Every row gives one point. The points of each table are mixes of a few directions, plus a little noise. How many directions does each table use, and how many do they share? Where both have some left over, give the other angles between the two spaces (their principal angles), to ten degrees, smallest first.

First (6 x 2):
[[ 0.8  3.0]
 [ 0.3  1.4]
 [ 1.1  4.2]
 [-0.5 -1.8]
 [-2.1 -7.9]
 [ 0.3  1.1]]
Second (7 x 2):
[[-0.3  1.0]
 [ 0.7 -2.7]
 [-1.5  5.6]
 [ 0.8 -2.9]
 [-1.2  4.4]
 [ 1.7 -6.5]
 [-0.3  1.1]]
Directions: first 1, second 1, shared 0; angles 30

First (8 x 4):
[[ 1.6 -0.7 -2.6  1.5]
 [ 1.9 -1.4 -2.7  2.4]
 [-3.6 -0.3  1.0 -1.1]
 [ 3.4 -1.1 -1.0  2.8]
 [-2.5  2.1 -6.0 -3.7]
 [-3.1  0.1  5.3 -1.4]
 [-3.6  1.4  5.6 -3.3]
 [ 6.2 -0.2  0.2  3.3]]
Second (7 x 4):
[[ 0.5 -1.1  1.3  6.0]
 [ 4.2  1.7  0.0 -6.5]
 [-3.8 -0.7 -3.4  2.6]
 [-1.4  0.0 -0.3 -0.7]
 [-1.3 -1.1 -2.1  6.1]
 [ 0.7  0.0  2.6 -1.1]
 [ 1.0  1.1  2.1 -6.1]]
Directions: first 3, second 3, shared 2; angles 30

First (9 x 8):
[[-2.6 -7.0 -4.6 -0.2  9.9  1.3  3.0 -0.3]
 [ 2.1  5.6  3.7  0.2 -7.9 -1.0 -2.4  0.2]
 [ 0.9  2.5  1.6  0.1 -3.5 -0.5 -1.1  0.1]
 [ 0.3  0.8  0.5  0.0 -1.1 -0.1 -0.3  0.0]
 [ 0.0  0.1  0.1  0.0 -0.2  0.0 -0.1  0.0]
 [ 1.4  3.7  2.4  0.1 -5.1 -0.7 -1.6  0.2]
 [ 1.4  3.9  2.6  0.1 -5.5 -0.7 -1.7  0.2]
 [-1.7 -4.6 -3.0 -0.2  6.5  0.9  2.0 -0.2]
 [-1.8 -5.0 -3.2 -0.2  7.0  0.9  2.1 -0.2]]
Second (7 x 8):
[[-3.5  1.9  4.2 -2.5 -1.5  2.4  1.9 -1.8]
 [ 5.7 -2.6 -6.9  4.6  2.8 -4.0 -3.0  3.0]
 [-3.2  0.3  2.7 -3.5 -2.2  2.2  1.3 -2.6]
 [ 1.5  1.7  0.4  3.5  2.1 -1.3 -0.3  2.5]
 [-0.5 -0.1  0.5 -1.1 -0.8  0.6  0.3 -0.7]
 [ 4.3 -1.2 -4.3  4.5  2.6 -3.1 -2.2  3.2]
 [-4.4 -0.1  3.3 -5.4 -3.3  3.4  1.9 -3.6]]
Directions: first 1, second 2, shared 0; angles 70

First (10 x 11):
[[ 0.7  2.7 -0.1  2.5  0.1  1.4  1.1  0.8  1.4  2.8 -2.5]
 [ 0.9  1.4 -1.2 -2.7 -3.4  1.1 -3.9  0.0 -2.3 -0.4  0.0]
 [-0.8 -2.0 -0.6 -3.1  1.1 -0.5 -2.2 -0.2 -1.3 -2.9 -4.4]
 [ 1.6 -0.6 -1.5 -2.2 -2.1 -0.1 -2.4  0.3 -1.3  0.4 -4.6]
 [-0.2  1.7  0.4  1.0 -1.4  0.7  0.1  0.0  0.1  0.3  6.0]
 [-0.2 -7.6  0.3 -1.7  3.3 -4.2  2.2 -0.9  0.5 -2.1 -3.1]
 [-4.3  1.6  1.9 -1.3  1.7  1.3 -1.3 -1.6 -1.6 -6.0 10.5]
 [ 4.8 -5.1 -2.6 -3.6 -7.7 -3.3 -3.3  0.0 -2.4  2.3 -1.6]
 [-2.4  2.3  1.9  4.3  5.3  1.2  4.4  0.4  2.9  1.0 -0.6]
 [-0.3  5.6  1.5  7.0  2.5  2.5  5.3  1.2  4.0  5.0  0.4]]
Second (11 x 11):
[[ 1.6  0.3 -1.7  4.8 -1.5  1.1  7.0 -0.2 -0.7 -4.5 -0.2]
 [ 4.5  0.0  1.3 -4.1  0.2 -0.3 -7.7  0.7 -6.1 -0.2 -2.6]
 [ 2.1 -0.1  0.5 -4.1  0.6 -0.8 -6.1  0.1 -4.5  1.7 -2.1]
 [-1.5 -0.7  2.1 -1.7 -0.1  0.0 -0.3  3.8  7.5  0.6  1.4]
 [-2.5 -0.9  2.6 -3.9 -0.1 -1.9 -0.6  3.7  5.9  3.9 -2.4]
 [-2.6  0.5  1.2  5.7 -0.7 -0.2  5.5 -3.4  0.4 -0.5 -0.2]
 [ 2.3  0.1 -0.8  1.4 -0.4  1.5  0.9  1.1  0.3 -3.6  1.9]
 [-0.5  0.1 -5.3  1.5  0.1  0.7  5.1 -0.8 -1.0 -1.2  1.6]
 [ 1.1  1.1 -4.2  5.3  0.2  1.4  3.4 -5.9 -7.7 -2.9  1.6]
 [-2.3 -0.2  2.3 -0.5  0.5  0.5 -1.6  1.3  6.2  1.0  3.0]
 [-2.4 -0.3  2.1 -4.5  1.2 -2.0 -5.7 -0.6 -0.3  5.7 -2.0]]
Directions: first 4, second 5, shared 0; angles 30, 40, 80, 90
